Every row gives one point. The points of each table are mixes of a few directions, plus a little noise. Count the directions of each table, and those that both share. Where both have some left over, give the other angles between the two spaces (their principal angles), to ten degrees, smallest first.

First, 6 rows:
[[ 3.1  1.9]
 [ 1.3  0.8]
 [ 3.4  2.1]
 [-6.1 -3.8]
 [-3.0 -1.9]
 [ 1.4  0.8]]
Second, 5 rows:
[[ 0.6  0.4]
 [-4.7 -2.9]
 [ 5.3  3.3]
 [ 1.4  0.8]
 [-2.6 -1.6]]
Directions: first 1, second 1, shared 1

First:
[[-3.3  0.4  2.7 -4.2]
 [ 4.3 -0.8 -3.4  4.5]
 [-1.4  1.7  0.7  2.3]
 [ 5.4 -4.4 -3.1 -3.5]
 [-1.3  1.1  0.8  0.8]
 [-3.6  2.1  2.4  0.0]]
Second, 8 rows:
[[-0.1  0.5  0.3 -2.1]
 [ 5.2 -1.4  0.6 -4.8]
 [-2.6  0.6 -0.4  3.2]
 [ 0.8 -1.5 -0.7  4.9]
 [-4.6  3.1  0.4 -3.2]
 [ 7.4 -2.8  0.6 -3.4]
 [-1.5  0.4 -0.2  1.7]
 [-4.7  1.5 -0.5  3.7]]
Directions: first 2, second 2, shared 0; angles 30, 30

First, 10 rows:
[[ 2.6 -3.3 -0.4 -2.5 -2.4 -4.5  0.6  2.5]
 [-0.5 -0.3 -0.6  1.4  1.3  2.1  0.6 -1.8]
 [ 0.9  0.2  0.7 -2.0 -1.6 -2.6 -1.0  2.0]
 [-1.9  2.7  0.8  1.3  0.1  1.2 -0.2  0.5]
 [-0.7 -3.2 -1.0  3.5 -3.0 -2.0  5.3  3.1]
 [-1.0  6.0  2.7 -3.1 -0.1 -0.4 -5.1  1.4]
 [ 0.9  2.4  1.3 -3.7  0.1 -1.3 -3.9  0.5]
 [-3.5 -1.6 -2.4  8.4  3.5  7.8  5.6 -5.0]
 [ 1.7 -4.1 -1.1  0.0 -2.2 -3.1  2.7  1.9]
 [ 1.6  1.1 -0.1 -3.3  4.1  3.1 -4.7 -5.2]]
Second, 10 rows:
[[-1.4 -3.1  1.9  4.0  2.7  0.0 -1.3 -5.7]
 [ 1.7  2.3 -3.9 -3.7 -2.1  0.7  1.7  2.6]
 [-3.5 -2.3  2.7  4.6  3.4  0.2 -1.3 -4.9]
 [ 2.1 -2.3 -3.4  0.3 -2.2 -2.2  1.0 -3.9]
 [ 0.1 -2.8  7.3  2.2  2.4  0.5 -0.6  4.4]
 [-1.6 -1.2 -0.7  2.3 -0.3 -2.0 -0.6 -4.9]
 [ 4.1  3.8 -0.4 -5.3 -0.6  3.3 -0.8  4.8]
 [-0.6  0.6 -5.6 -1.8 -1.6  0.1  3.6  1.1]
 [-0.5 -0.1 -1.4  0.2  0.5  0.8  0.7 -1.0]
 [ 0.0  5.1  3.7 -2.8 -2.3 -1.4 -2.2  7.5]]
Directions: first 3, second 5, shared 2; angles 40
